Each row of a before or after table is a point. One or more steps were done to the points. Then noise was added and the rows were shuffled. The steps act on how far a point lies along the listed directions, d1 being the first. Write out the steps. A step turns or swaps two directions, mirrors them in a line or flattens them onto one, adds a multiple of one to another, or multiplies one. Angles are multiples of 10 degrees, from the lower direction toward the higher: turns from -170 to 170, lines from 10 to 170 but not 90. Use the fewest steps. Two steps may share a direction if one is a turn and the other turns, adds or multiplies; they go together, in the order done. Otherwise the lowest direction goes first.

Directions:
(1): [20.7 16.5 -5.8]
(2): [-11.2  19.4  15.2]
Before (13 x 3):
[[-2.2  4.5  0.8]
 [ 1.4  1.7 -2.8]
 [ 6.0 -2.3 -5.3]
 [ 0.5  4.0  2.1]
 [ 3.0 -4.0 -5.6]
 [ 1.2  2.2  4.1]
 [16.6 12.8 -8.2]
 [ 1.2  0.4 -0.5]
 [ 2.8  0.2 -2.6]
 [ 1.2  0.2 -0.9]
 [ 0.4  4.0  2.8]
 [ 3.6 -3.3 -2.5]
 [-1.5  3.2  2.8]]
After (13 x 3):
[[  7.6  -8.2 -10.4]
 [  3.2   2.1  -1.1]
 [  8.0   1.9  -5.1]
 [  3.7   0.8  -2.1]
 [ -3.4   6.5   5.8]
 [  1.5   6.3   5.3]
 [  7.8  -5.3  -6.0]
 [ 15.7  -1.6 -10.8]
 [ -2.4   8.8   2.7]
 [  2.3   9.9   2.7]
 [  5.7   4.4  -5.0]
 [  1.5   9.9   4.4]
 [ 51.3  38.7 -19.0]]
Steps: multiply d1 by 3; multiply d2 by 2

Directions:
(1): [  1.6   2.0  -9.7  -1.4  35.1 -11.6]
(2): [ 22.0 -17.9 -14.0  20.5  -4.7  -4.9]
(3): [ 15.1 -15.6   8.5 -16.0   9.8  23.9]
(4): [  0.6 -11.8  31.6   8.0   4.5 -15.8]
Before (8 x 6):
[[  5.1  -1.6  -2.2   3.9  -6.5  -1.3]
 [ -3.7   3.6   4.7  -3.6   0.0  -0.9]
 [ -5.9   1.1   9.6   0.4   4.2  -5.9]
 [  4.5  -5.1   1.1  -2.5   1.4   6.3]
 [  6.1  -1.7  -4.3  -0.2  -0.4   5.9]
 [ -1.1   6.1  -4.1   1.6   4.3  -4.7]
 [  2.3   0.9   0.6  -3.4   0.2   3.2]
 [  3.2  -1.1 -10.8   1.6  -3.0   4.7]]
After, 8 rows:
[[  8.5  -3.0  -5.7   1.7  -0.5   5.6]
 [  7.6  -7.0  -0.9   0.1   1.6   4.9]
 [  4.3  -1.1  -2.5   3.2  -3.6  -2.5]
 [ -4.1   4.0   4.7  -4.2   0.0  -1.1]
 [  3.7   0.5   0.2  -2.2  -0.2   3.3]
 [ -2.7   7.2  -1.4  -0.3   0.9  -2.7]
 [ -6.5   2.1  10.7  -0.2   2.9  -5.2]
 [  3.5  -1.5 -11.5   2.1  -2.3   4.7]]
Steps: multiply d1 by 0.4; add 0.5 times d3 to d2

Directions:
(1): [-34.1  12.1   8.7 -15.9   7.1  15.9   0.4  -4.1]
(2): [ 13.5  24.6  20.6   7.6  -1.1   2.1  20.6 -16.0]
(3): [  3.9   5.1 -28.2  -8.1  -5.8  15.8  26.7   7.8]
(4): [ -5.4 -13.1  -0.2   1.5  32.9 -15.7  20.5  -2.1]
(5): [ 12.2 -10.6  10.8   9.5  16.6  33.0  -4.4  10.2]
(6): [-10.6   0.9 -18.4  28.2   3.0   7.4  -6.1 -24.7]
Before:
[[ -1.3   7.7   0.7  -2.5  -4.1  -2.5  -3.2  -5.4]
 [ -7.8   1.7 -19.6 -11.8  -5.5   0.3   6.8   1.1]
 [ -2.3  -0.6   4.1   4.8  -1.9  -0.8  -2.0  -4.9]
 [ -2.0  -2.7  -0.2   0.2  -1.2  -3.1  -8.1   2.1]
 [ -0.8  -1.1   5.4   0.2   5.8  -4.2  -3.6  -0.1]
 [ -1.1  -0.1   3.1   4.8   1.0   0.8  -4.9  -5.4]
 [ -0.2  -0.2   2.9   1.0   1.2   3.4  -3.4  -1.0]
 [-11.6  -4.7   1.7  -0.4   5.6  -0.6  -7.7   1.2]
 [ -1.5   3.3   4.9  -1.8  -2.2   2.3  -2.4  -1.3]
 [ -4.6  -2.3   2.3   1.3   0.2   1.2  -8.2   2.3]]
After, 10 rows:
[[ 0.2  2.3 -3.3 -2.6 -4.6  2.0  1.7  0.4]
 [-1.4  1.2 -5.2 -2.1  2.2  4.7  8.8  4.1]
 [-2.9  3.4 -1.6 -3.4 -2.2  2.8  3.7  3.7]
 [ 2.3  3.4 -3.8 -0.3 -2.4  8.1 -3.4 -1.0]
 [-3.6  3.6 -0.3 -2.3 -1.2  3.9 -0.7  0.7]
 [-0.3  1.2 -0.5 -4.8 -1.1  0.0  2.6  1.5]
 [17.2 -5.9 -3.4 12.5 -2.0  0.4 -8.2 -3.6]
 [-1.4  0.9  1.6 -5.7  0.7  5.1  2.8  3.2]
 [-2.9 -1.2  2.4 -3.0 -1.5  6.0  2.9  2.5]
 [-5.0  3.0 -3.1 -2.3  4.6  1.9  4.4 -1.3]]
Steps: turn d1 and d3 by 120 degrees; multiply d2 by 0; turn d4 and d5 by -20 degrees; turn d5 and d6 by -130 degrees

Directions:
(1): [-27.8 -17.0   3.7  -0.8  14.9 -27.8   0.9 -10.9   3.2]
(2): [  7.3  22.2  -5.4 -25.0   2.2 -23.8  -6.7   4.4 -19.1]
(3): [-23.1  24.7   4.2  18.5  14.8   8.6   4.2  15.1 -12.8]
(4): [  2.5 -15.1 -12.6  -6.6  19.9  18.3   1.2 -14.5 -28.7]
(5): [ -8.3 -14.6   8.9  -5.6  -4.1   6.3 -35.9  20.6  -6.4]
(6): [-18.4   9.9 -34.0  -2.5 -12.0   6.6 -13.7 -11.6   9.8]
Before, 13 rows:
[[ -4.6 -10.5   6.1   8.8  -2.3   1.6   2.8   0.3   8.9]
 [ -5.8   4.5   0.4   3.5  -0.6  -8.4   9.2  -2.9   5.6]
 [ -2.3  -3.0  -5.9   2.7   1.9   2.8  -0.5  -2.4   3.7]
 [ -2.0  -2.5  -6.9  -2.0   8.0   7.2   2.2  -7.3 -11.6]
 [ -2.7   4.3  -0.9   2.5  -4.2   0.4   1.6   0.4   6.2]
 [ -1.1  -2.2  -1.8   0.4   2.0   0.4  -0.8  -3.2  -3.1]
 [ -0.4  -1.3  -2.2   0.2  -5.3  -2.3  -0.1   1.0   5.2]
 [  2.2  -6.6   9.4  -1.2   2.9  -8.2   0.1   4.3   2.9]
 [  0.1  -1.3  -7.1  -1.0   1.4   4.7   0.2  -5.5  -2.2]
 [ -7.2   2.9   1.6   3.0   2.1  -1.9  -2.3   5.6   7.2]
 [ -3.2   4.5   2.7   5.4  -1.9   1.3  -1.3   1.3   3.7]
 [  0.5   2.9   4.2   4.7   0.0  -1.7   7.4   1.1   2.8]
 [ -8.4  -5.0  -2.5  -3.7   3.0  -7.1   0.9  -9.3   1.8]]
After, 13 rows:
[[ 6.9 -2.7 -3.7 -6.1 -3.0  1.5 -4.3 -0.2  5.9]
 [ 6.7  5.0 -8.5 -3.2  2.0  1.2  6.8 -5.6 -2.0]
 [ 3.6 -7.7  2.1 -2.5 -1.9  2.1 -2.1 -0.3  0.8]
 [ 3.8 -4.1  0.8 -0.6 -4.1  0.7 -2.7 -4.0  4.3]
 [11.9 -3.5  6.0 -5.6 -2.3 -1.3  1.9  1.8 -4.1]
 [ 1.9 -0.5  0.8  2.6  0.9  4.9 -3.8  6.0  0.9]
 [ 9.4 -1.2 -3.6  3.4 -6.1 13.5  3.7 -1.0  0.6]
 [-4.1  1.8  4.6  3.8  1.8  2.0 -3.4  6.1 -0.9]
 [ 1.4 -5.7 -2.6 -1.9  0.1  3.2 -1.4  0.2 -3.8]
 [-1.0  4.0  1.0  2.1 -0.6  0.3 -1.7  2.2 -1.3]
 [-7.2 10.7  7.3  5.9 -0.4 -1.9 -0.7 10.1  1.7]
 [ 5.3  8.1  3.0 -5.0 -0.6  4.3 -4.0  5.5 -8.2]
 [ 7.4 -3.5  3.3 -0.2 -1.5 -0.9  5.5 -2.0  1.9]]
Steps: mirror d1 and d2 in the line at 70 degrees; turn d3 and d4 by -120 degrees; swap d5 and d6

Directions:
(1): [  4.3 -23.7  16.0 -23.1  19.4  11.2   3.5 -20.9 -15.2   8.9  -7.9]
(2): [-5.4 -7.2  0.4 -4.4  9.7 21.2 24.7 22.8 10.7  9.0 26.8]
(3): [ 14.4 -24.1  24.8  25.9  -9.5  -0.8   0.7   1.1  -3.0 -20.0  10.7]
Before (14 x 11):
[[ -3.7   3.7  -4.5  -0.3  -2.8  -2.9   1.6   4.8   3.6   1.3   1.9]
 [  2.2  -0.5   1.4  12.8  -8.9  -5.9  -6.6  -1.9  -2.3  -9.9  -2.2]
 [ -3.7   5.8  -5.0  -1.4  -0.1   0.6  -0.2   1.3   0.3  -1.2  -2.2]
 [ -7.6   7.4  -6.6  -1.9  -2.5  -3.2   2.2   6.0   3.1   3.5   2.4]
 [  8.0 -10.8   8.4   1.8  -1.6  -2.6  -0.5  -3.5  -5.6  -3.7   1.6]
 [ -4.7   4.6  -5.5  -5.8   1.8  -0.9   1.0   0.5  -1.5   3.0  -6.4]
 [ -2.4   2.5  -2.9  -1.5   0.3  -0.6  -4.6   0.7   1.5   6.0   0.6]
 [  6.1 -12.1   9.3   2.5  -1.7   0.3   0.9  -8.4  -4.7  -5.2   2.0]
 [  3.8  -8.3   9.1   2.1  -0.7   1.4  -1.2  -6.3  -7.3  -2.1   0.7]
 [ -2.7   3.1  -1.1  -0.4   2.6  -2.9  -2.2  -0.4   0.4   1.6  -5.6]
 [ -0.3   4.9  -8.3  -1.5  -1.8  -0.4  -3.4  -2.8   0.2   1.3   0.4]
 [ -3.8   7.8  -5.8  -1.7   0.2  -0.4  -3.4  -0.8  -0.1   1.0  -2.5]
 [  5.3  -7.8   8.4   1.4   2.5   0.0  -2.5  -5.3  -3.7  -3.5  -0.5]
 [  7.0  -6.2   8.3   2.3  -0.6  -1.4  -3.7  -5.4  -5.8  -3.4  -3.6]]
After:
[[ -0.9  -2.4   3.5   4.0   2.7   0.9   2.4   4.3   1.8  -0.8   1.1]
 [ -3.5   1.4  -2.2 -10.0   4.3   3.8   1.1  -4.5  -5.3   8.3  -2.1]
 [ -2.7   2.4  -5.7 -14.3   4.9   2.4   2.3  -7.5  -1.9   8.1  -2.7]
 [  1.2  -6.9   5.6   4.9  -1.6   0.9   4.3   4.2  -1.8  -4.7   1.8]
 [  2.8  -3.0  -1.6   4.8  -3.1   3.0   0.5   2.0   0.8  -2.2   7.2]
 [ -0.5  -0.9   1.4   4.9  -1.5   1.6   1.5   2.8   0.4  -5.3   1.9]
 [  0.9  -3.0   2.8   4.5  -1.8  -0.7  -3.2   1.8   1.3   1.6   4.0]
 [ -0.9  -2.0   3.1   8.9  -7.3  -5.8  -0.3   3.7   0.2  -5.9   2.6]
 [ -0.9   2.2  -2.8 -10.0   6.1   5.0   3.2   0.7  -1.2   7.6  -0.9]
 [ -8.2   9.3 -11.8  -2.9   0.5   4.0   4.0   7.5   4.2   4.8   3.7]
 [ -0.3  -0.1   0.0   5.1  -5.9  -5.0  -1.3   3.2   2.4  -3.2   1.3]
 [ -1.6   1.1  -2.0  -9.6   7.3   3.1   0.5  -2.9  -1.0   5.8  -1.9]
 [ -0.5   2.3  -5.5 -13.1   4.9  -0.4   1.1  -2.0  -3.2   8.9  -2.0]
 [  0.1  -1.9   2.9   6.2  -0.8   3.0   1.4   4.4   0.7  -4.4   5.8]]
Steps: turn d2 and d3 by 170 degrees
